Rows are points. Each copy is the shape, with its points in the same order, turned, moved and blurred by noise. Some copies are also mirrored. Which?

Shape, 8 rows:
[[-0.34  0.12]
 [-0.18  0.27]
 [-0.21  0.37]
 [ 0.33  0.06]
 [ 0.29 -0.45]
 [-0.69 -0.35]
 [ 0.25 -0.46]
 [-0.05 -0.61]]
Copy 1 (8 x 2):
[[-0.37  0.14]
 [-0.28 -0.03]
 [-0.44 -0.06]
 [ 0.22 -0.25]
 [ 0.53  0.12]
 [-0.26  0.88]
 [ 0.58  0.11]
 [ 0.46  0.44]]
Copy 1 is: mirrored
Copy 2 (8 x 2):
[[-0.11 -0.54]
 [ 0.14 -0.45]
 [ 0.18 -0.49]
 [ 0.08  0.13]
 [-0.30  0.33]
 [-0.67 -0.61]
 [-0.39  0.27]
 [-0.61  0.14]]
Copy 2 is: mirrored
Copy 3:
[[ 0.14 -0.25]
 [ 0.20 -0.06]
 [ 0.24 -0.01]
 [-0.30  0.12]
 [-0.66 -0.20]
 [ 0.01 -0.88]
 [-0.63 -0.25]
 [-0.50 -0.52]]
Copy 3 is: mirrored

Shape (9 x 4):
[[-0.48  0.28  0.30 -0.59]
 [ 0.77  0.04  0.07 -0.12]
 [ 0.29  0.24 -0.28  0.34]
 [-0.35 -0.22  0.38  0.48]
 [-0.10  0.18  0.45  0.20]
 [-0.42 -0.70  0.29 -0.09]
 [ 0.18  0.11  0.30 -0.41]
 [-0.26  0.40 -0.38 -0.37]
 [ 0.22 -0.63 -0.14  0.21]]
Copy 1, 9 rows:
[[-0.33  0.57  0.14 -0.31]
 [-0.49 -0.55  0.64  0.52]
 [ 0.23 -0.38  0.25  0.45]
 [ 0.01  0.27 -0.39  0.78]
 [ 0.00  0.26  0.11  0.44]
 [-0.63  0.20 -0.60  0.60]
 [-0.52  0.17  0.40  0.18]
 [-0.03 -0.04  0.13 -0.42]
 [-0.41 -0.37 -0.24  0.65]]
Copy 1 is: only turned
Copy 2 (9 x 4):
[[ 0.60 -0.12 -0.31  0.54]
 [ 0.19  0.09 -0.22 -0.79]
 [-0.16  0.47  0.03 -0.31]
 [-0.02 -0.23  0.64  0.11]
 [ 0.37  0.01  0.35 -0.03]
 [-0.09 -0.83  0.14  0.15]
 [ 0.46 -0.07 -0.26 -0.18]
 [ 0.05  0.34 -0.46  0.38]
 [-0.47 -0.35  0.01 -0.45]]
Copy 2 is: mirrored
Copy 3, 9 rows:
[[ 0.75  0.77 -0.47 -0.19]
 [ 0.12  0.21  0.55  0.10]
 [-0.33 -0.07 -0.12  0.01]
 [ 0.49 -0.40 -0.71  0.23]
 [ 0.45  0.13 -0.41  0.39]
 [ 0.95 -0.42 -0.27 -0.19]
 [ 0.48  0.41  0.03  0.06]
 [-0.02  0.52 -0.49 -0.45]
 [ 0.24 -0.61  0.10 -0.16]]
Copy 3 is: mirrored

Shape (10 x 6):
[[-0.08  0.17 -0.62 -0.27 -0.77  0.45]
 [ 0.22 -0.40 -0.18 -0.36  0.57 -0.18]
 [-0.49  0.59  0.13 -0.68  0.47 -0.06]
 [-0.05 -0.09  0.26  0.36  0.04 -0.16]
 [-0.15  0.62  0.28  0.38 -0.07 -0.59]
 [-0.29  0.57 -0.46  0.30  0.12  0.08]
 [ 0.42 -0.63  0.25 -0.11 -0.02  0.58]
 [-0.24  0.00  0.08  0.11 -0.31 -0.04]
 [ 0.13  0.50 -0.03  0.42 -0.65 -0.48]
 [-0.16 -0.12  0.10 -0.35 -0.30 -0.81]]
Copy 1:
[[ 0.54  0.67 -0.23 -0.39 -0.34  0.55]
 [ 0.23  0.09  0.16 -0.23  0.18 -0.82]
 [ 0.50 -0.79 -0.27 -0.44 -0.38 -0.27]
 [-0.17 -0.09  0.06  0.36  0.07 -0.06]
 [-0.53 -0.52 -0.35  0.03  0.08  0.28]
 [-0.12 -0.19  0.27 -0.47 -0.27  0.39]
 [ 0.74  0.46  0.26  0.46  0.35 -0.25]
 [ 0.03  0.10 -0.17  0.21 -0.22  0.15]
 [-0.49  0.11 -0.51 -0.03  0.18  0.61]
 [-0.22  0.10 -0.81  0.02 -0.13 -0.43]]
Copy 1 is: mirrored
Copy 2, 10 rows:
[[-0.29 -0.19  0.09  0.88  0.09 -0.44]
 [ 0.24 -0.22 -0.17 -0.30 -0.34  0.50]
 [-0.29 -0.21  0.09 -0.78 -0.14 -0.56]
 [ 0.13  0.30 -0.32 -0.18  0.51  0.11]
 [-0.09  0.54 -0.76 -0.38  0.37 -0.42]
 [-0.62 -0.19 -0.52 -0.04  0.43 -0.22]
 [ 0.18  0.26  0.47  0.26  0.14  0.69]
 [ 0.12  0.18 -0.18  0.16  0.42 -0.20]
 [-0.10  0.67 -0.80  0.38  0.35 -0.43]
 [ 0.69  0.17 -0.50 -0.03 -0.14 -0.38]]
Copy 2 is: only turned
Copy 3, 10 rows:
[[-0.43  0.01 -0.76 -0.20 -0.51  0.44]
 [ 0.42 -0.34 -0.06 -0.45  0.32 -0.36]
 [ 0.06  0.84 -0.08 -0.14  0.12 -0.52]
 [-0.22 -0.20  0.13  0.41  0.26 -0.18]
 [-0.01  0.33  0.24  0.95 -0.28 -0.22]
 [ 0.13  0.37 -0.59  0.44  0.05  0.15]
 [-0.40 -0.64  0.09 -0.47  0.54  0.33]
 [-0.41 -0.04 -0.22  0.34 -0.03 -0.16]
 [-0.12 -0.06  0.09  0.74 -0.65  0.20]
 [-0.08 -0.24  0.08  0.09 -0.49 -0.78]]
Copy 3 is: only turned
Copy 4, 10 rows:
[[-0.02  0.88 -0.11  0.65  0.30 -0.39]
 [ 0.24 -0.18 -0.24 -0.47  0.28  0.32]
 [ 0.54 -0.11  0.92  0.05  0.12  0.17]
 [-0.53  0.09  0.26 -0.34 -0.09 -0.06]
 [-0.47 -0.25  0.67 -0.05  0.03 -0.70]
 [ 0.14  0.46  0.39 -0.24 -0.03 -0.68]
 [-0.47  0.37 -0.48 -0.06 -0.14  0.64]
 [-0.44  0.29  0.25 -0.07  0.26 -0.14]
 [-0.56  0.11  0.23  0.27  0.22 -0.97]
 [-0.47 -0.28  0.21  0.02  0.85 -0.16]]
Copy 4 is: mirrored

Shape (15 x 9):
[[-0.54 -0.08 -0.21  0.51 -0.53 -0.06 -0.11 -0.28 -0.42]
 [-0.58 -0.23 -0.48 -0.89  0.54 -0.22 -0.24 -0.19  0.72]
 [-0.25 -0.25 -0.48  0.40 -0.43 -0.51  0.58  0.44  0.41]
 [ 0.00  0.11  0.55  0.08 -0.43 -0.02 -0.43  0.53 -0.31]
 [-0.03 -0.06 -0.50  0.04  0.27  1.15  0.38  0.28  0.31]
 [-0.75 -0.48 -0.17  0.00 -0.54  0.35 -0.45 -0.43 -0.45]
 [-0.11 -0.13  0.25 -0.11  0.43 -0.19 -0.18 -0.15 -0.17]
 [ 0.45 -0.21  0.11 -0.30 -0.47  0.00  0.40 -0.01 -0.68]
 [-0.26  0.27  0.30  0.23  0.44 -0.49  0.85  0.28 -0.32]
 [-0.09  0.09  0.25  0.21  0.28  0.20 -0.36 -0.54  0.67]
 [-0.07 -0.54 -0.22  0.11 -0.27 -0.11 -0.02 -0.37 -0.19]
 [-0.33 -0.42  0.00 -0.27  0.00  0.96 -0.48  0.33 -0.06]
 [-0.46 -0.25  0.08 -0.81 -0.17 -0.04  0.13 -0.23 -0.39]
 [ 0.27  0.36  0.01  0.17  0.12  0.06 -0.13  0.24 -0.03]
 [-0.24 -0.12 -0.32  0.09 -0.11 -0.47 -0.10  0.04  0.28]]
Copy 1:
[[ 0.50  0.41 -0.19 -0.50  0.69  0.03 -0.19  0.17  0.25]
 [-1.04 -0.41 -0.60  0.19  0.47 -0.72 -0.16 -0.29 -0.06]
 [ 0.19  0.83 -0.38 -0.20  0.25 -0.95  0.06 -0.39  0.57]
 [ 0.91  0.15 -0.30 -0.21 -0.07 -0.31 -0.26 -0.13 -0.62]
 [-0.59  0.51  0.41  0.23 -0.13  0.21 -0.34 -0.57 -0.02]
 [ 0.02  0.28 -0.48 -0.62  0.58  0.24 -0.61  0.47  0.01]
 [ 0.15 -0.34 -0.21  0.10  0.27 -0.27  0.14  0.23 -0.22]
 [ 0.44  0.05  0.42 -0.52 -0.38 -0.52 -0.43  0.47  0.09]
 [ 0.44  0.26  0.60  0.25  0.59 -0.97  0.56 -0.06 -0.03]
 [ 0.21 -0.43 -0.44  0.61  0.25  0.15 -0.14 -0.28  0.34]
 [ 0.10  0.16 -0.29 -0.22  0.11 -0.14 -0.22  0.39  0.36]
 [-0.28  0.30 -0.10 -0.03  0.00  0.33 -0.68 -0.09 -0.68]
 [-0.15 -0.22  0.03 -0.39  0.36 -0.69 -0.60  0.37 -0.22]
 [ 0.37 -0.12  0.05 -0.02 -0.02 -0.11  0.08 -0.50 -0.14]
 [ 0.11  0.13 -0.63 -0.19  0.28 -0.50  0.10 -0.30  0.27]]
Copy 1 is: mirrored
Copy 2 (15 x 9):
[[-0.35  0.09  0.16 -0.04 -0.69  0.11 -0.51 -0.70 -0.45]
 [ 0.55  0.07 -1.11  0.83 -0.05 -0.03  0.18  0.03 -0.44]
 [-0.26 -0.27  0.21  0.94  0.06  0.66 -0.67 -0.31 -0.61]
 [ 0.16 -0.28  0.66 -0.22 -0.35  0.27  0.02 -0.02  0.13]
 [-0.01  0.66 -0.43 -0.07  0.18  0.48 -0.95  0.66 -0.28]
 [-0.22  0.36 -0.09 -0.20 -1.06 -0.09 -0.09 -0.26 -0.72]
 [ 0.10  0.14 -0.16  0.03  0.16 -0.15  0.19 -0.37 -0.05]
 [-0.65 -0.40  0.07 -0.57  0.22  0.43  0.04 -0.11 -0.52]
 [ 0.10  0.16  0.18  0.08  0.76  0.71 -0.22 -0.88 -0.10]
 [-0.18  0.39 -0.44  0.43 -0.22 -0.22 -0.23 -0.05  0.60]
 [-0.52  0.02 -0.08  0.15 -0.20 -0.13 -0.17 -0.25 -0.58]
 [ 0.25  0.52 -0.01 -0.26 -0.46  0.06 -0.18  0.72 -0.41]
 [-0.02  0.04 -0.48 -0.21 -0.23  0.38  0.48 -0.26 -0.64]
 [ 0.09 -0.23  0.03 -0.11  0.15  0.12 -0.50 -0.02  0.23]
 [ 0.00 -0.27 -0.14  0.63 -0.13  0.07 -0.32 -0.34 -0.32]]
Copy 2 is: only turned

Shape, 18 rows:
[[-0.33  0.82 -0.14  0.27  0.60 -0.11 -0.20 -0.26 -0.15 -0.23  0.06  0.34]
 [-0.09 -0.22 -0.18 -0.65 -0.47  0.34 -0.10 -0.10  0.33  0.31 -0.29  0.03]
 [-0.35 -0.24 -0.37 -0.33 -0.28  0.01 -0.04 -0.23 -0.34  0.16  0.23  0.04]
 [-0.31 -0.56 -0.26  0.00  0.14  0.53  0.46 -0.05  0.01 -0.09  0.52  0.01]
 [-0.41  0.21 -0.63  0.28  0.65 -0.30 -0.29 -0.83 -0.18 -0.01  0.54  0.01]
 [-0.39  0.30 -0.58  0.57  0.44 -0.36 -0.20 -0.33  0.29 -0.03  0.48  0.73]
 [ 0.72  0.33  0.26 -0.17 -0.26 -0.01 -0.20 -0.09  0.48  0.87 -0.39  0.16]
 [-0.08 -0.71 -0.42 -0.04 -0.70  0.44 -0.30 -0.23  0.16 -0.28  0.38 -0.04]
 [ 0.10 -0.22 -0.04 -0.71 -0.34 -0.07 -0.02  0.04  0.40 -0.06  0.31  0.24]
 [ 0.39  0.28  0.00 -0.39 -0.34 -0.49 -0.33  0.73  0.60  0.60 -0.49 -0.17]
 [ 0.26 -0.56 -0.45 -0.38 -0.09  0.43 -0.04 -0.20 -0.49  0.02  0.40  0.42]
 [-0.30  0.35 -0.89  0.42  0.40 -0.39  0.17 -0.17 -0.36 -0.07 -0.08  0.63]
 [-0.31 -0.29  0.64  0.57 -0.01 -0.94 -0.47  0.13  0.45  0.32 -0.10  0.02]
 [-0.77  0.54 -0.59  0.41  0.17 -0.15  0.03 -0.27 -0.26  0.36  0.69  0.54]
 [ 0.55  0.23 -0.07 -0.09 -0.10 -0.34 -0.26  0.44  0.58  0.64 -0.16 -0.37]
 [ 0.42  0.04  0.14 -0.07 -0.67 -0.23  0.23 -0.11  0.16  0.00  0.19 -0.19]
 [ 0.26 -0.31  0.15 -0.22 -0.60  0.37 -0.45  0.43  0.00  0.05  0.29 -0.09]
 [ 0.35  0.08  0.04  0.28 -0.55  0.39 -0.03  0.06  0.24  0.01 -0.26 -0.16]]
Copy 1 (18 x 12):
[[-0.44 -0.41  0.49  0.39  0.18 -0.46 -0.59  0.11  0.01 -0.34  0.30  0.08]
 [-0.11 -0.05 -0.16 -0.07 -0.15  0.26  0.27  0.31 -0.32  0.21 -0.81 -0.06]
 [-0.21  0.09 -0.34 -0.37 -0.20 -0.37 -0.16  0.16 -0.50  0.11 -0.27  0.02]
 [-0.38  0.04 -0.56 -0.13  0.45 -0.21 -0.30 -0.24 -0.31  0.23 -0.50  0.63]
 [-0.38 -0.68  0.02  0.21 -0.16 -1.01 -0.82 -0.24 -0.21  0.22  0.13  0.18]
 [-0.41 -0.40 -0.08  0.83  0.24 -1.02 -0.24 -0.34  0.00 -0.11  0.21  0.05]
 [ 0.74  0.21  0.54  0.53  0.07  0.22  0.22  0.40 -0.27  0.50 -0.40 -0.41]
 [-0.47  0.00 -0.37 -0.59  0.15 -0.33  0.40 -0.47 -0.01  0.51 -0.68  0.05]
 [-0.03 -0.04 -0.21 -0.01 -0.18 -0.14  0.66  0.17 -0.23  0.08 -0.42  0.40]
 [ 0.35  0.55  0.18  0.63 -0.75  0.49  0.50  0.29  0.09  0.21 -0.24 -0.19]
 [-0.24 -0.04 -0.20 -0.42  0.31 -0.17  0.13 -0.31 -0.96  0.26 -0.21  0.22]
 [-0.26 -0.42 -0.33  0.38  0.11 -0.40 -0.53 -0.33 -0.26 -0.43  0.56 -0.34]
 [ 0.45  0.76  0.22  0.53 -0.42 -0.79 -0.16 -0.12  0.56 -0.24 -0.47  0.03]
 [-0.69 -0.10 -0.43  0.51  0.27 -1.01 -0.51  0.21 -0.37  0.15  0.36 -0.07]
 [ 0.34  0.33  0.28  0.64 -0.49  0.40  0.19  0.08  0.09  0.59 -0.17  0.04]
 [ 0.44  0.13 -0.08 -0.30  0.04 -0.10  0.35  0.28  0.29  0.41 -0.04  0.18]
 [-0.31  0.68  0.13 -0.30 -0.03  0.06  0.46 -0.08 -0.23  0.43 -0.41  0.12]
 [ 0.04  0.26  0.19 -0.15  0.34  0.22  0.14  0.01  0.36  0.43 -0.34 -0.22]]
Copy 1 is: mirrored
Copy 2:
[[ 0.14 -0.13  0.54  0.27  0.23  0.13  0.24 -0.11  0.88  0.70 -0.09  0.15]
 [-0.15 -0.05  0.27 -0.43 -0.52 -0.33 -0.30  0.45 -0.42  0.02 -0.34  0.05]
 [-0.18 -0.37  0.21 -0.11 -0.42  0.01  0.41  0.38  0.12 -0.18 -0.40 -0.14]
 [-0.87 -0.37  0.14  0.15  0.19 -0.14  0.27  0.79  0.17 -0.13 -0.10  0.12]
 [ 0.03 -0.60  0.24  0.33  0.11  0.32  0.33  0.27  1.11  0.19 -0.87  0.17]
 [-0.36 -0.87  0.74  0.40  0.21  0.21  0.05 -0.03  0.88  0.57 -0.51 -0.17]
 [ 0.19  0.04  0.07 -0.59 -0.11 -0.48 -0.99 -0.10  0.12  0.21 -0.12 -0.55]
 [-0.17 -0.95  0.10  0.11 -0.06 -0.17  0.16  0.72 -0.62 -0.17 -0.34 -0.01]
 [-0.49 -0.47  0.01 -0.04 -0.59 -0.54 -0.14  0.07 -0.17  0.15 -0.18  0.11]
 [-0.02 -0.19  0.23 -0.52 -0.66  0.07 -1.04 -0.47 -0.15  0.03  0.34 -0.08]
 [-0.32 -0.25  0.05  0.60 -0.28 -0.51  0.30  0.60 -0.02 -0.23 -0.33 -0.47]
 [-0.28 -0.11  0.63  0.63 -0.11  0.73  0.26 -0.02  0.65  0.52 -0.40 -0.35]
 [-0.27 -0.67  0.38 -0.60  0.43  0.17 -0.31 -0.99  0.17 -0.30 -0.27  0.06]
 [-0.30 -0.72  0.83  0.00 -0.17  0.34  0.57  0.34  1.15  0.42 -0.22 -0.29]
 [ 0.03 -0.32  0.04 -0.46 -0.36  0.06 -1.13 -0.17  0.24 -0.14  0.22 -0.11]
 [-0.18 -0.53 -0.51 -0.36 -0.07 -0.09 -0.14  0.06 -0.15  0.25  0.14 -0.29]
 [ 0.08 -0.65  0.15 -0.11 -0.17 -0.57 -0.20  0.27 -0.39 -0.33  0.36 -0.09]
 [ 0.12 -0.24  0.01 -0.29  0.32 -0.04 -0.34  0.34 -0.34  0.17  0.24 -0.24]]
Copy 2 is: mirrored
Copy 3, 18 rows:
[[ 0.58 -0.09 -0.54  0.33 -0.02  0.11 -0.32  0.13  0.28 -0.68  0.28  0.16]
 [-0.16 -0.37  0.35 -0.14  0.40 -0.50  0.10 -0.41 -0.24  0.10  0.24 -0.45]
 [-0.22  0.22 -0.06 -0.36  0.52 -0.35 -0.16  0.13  0.00 -0.09  0.21 -0.27]
 [-0.55  0.09  0.17 -0.03 -0.03 -0.41 -0.27  0.37  0.43 -0.30 -0.16 -0.75]
 [ 0.11  0.20 -0.29 -0.35  0.35  0.24 -0.55  0.26  0.70 -1.00  0.50 -0.02]
 [ 0.14  0.17 -0.79  0.11  0.14  0.22 -0.13 -0.14  0.54 -1.14  0.38 -0.50]
 [ 0.53 -0.22  0.33  0.23  0.43  0.12  0.47 -1.03  0.30  0.37  0.27 -0.32]
 [-0.86  0.22  0.23 -0.25  0.52 -0.33 -0.13 -0.34 -0.12 -0.44 -0.38 -0.41]
 [-0.17 -0.20  0.04 -0.35  0.22 -0.64  0.57 -0.27  0.09 -0.20 -0.07 -0.32]
 [ 0.95 -0.14  0.36 -0.08  0.49 -0.07  0.81 -0.62 -0.38  0.02  0.01 -0.65]
 [-0.72  0.05  0.00  0.11  0.78 -0.38  0.13  0.28  0.44 -0.05  0.00 -0.21]
 [ 0.17  0.39 -0.52  0.47  0.28  0.15 -0.06  0.43  0.13 -0.81  0.77 -0.31]
 [ 0.44  0.09 -0.40 -0.65 -0.16  0.96  0.40 -0.44 -0.17 -0.21 -0.28 -0.72]
 [ 0.30  0.57 -0.88  0.01  0.27 -0.21 -0.60  0.08  0.50 -0.60  0.49 -0.51]
 [ 0.87  0.04  0.56 -0.03  0.51  0.09  0.57 -0.60  0.08 -0.14 -0.07 -0.67]
 [-0.01  0.53  0.32 -0.16 -0.02 -0.21  0.47 -0.50  0.09  0.00 -0.13 -0.10]
 [-0.10  0.06  0.16 -0.01  0.58 -0.36  0.18 -0.35 -0.12  0.12 -0.79 -0.36]
 [ 0.00  0.24  0.48  0.42  0.10  0.00  0.02 -0.65 -0.19 -0.02 -0.27 -0.27]]
Copy 3 is: only turned
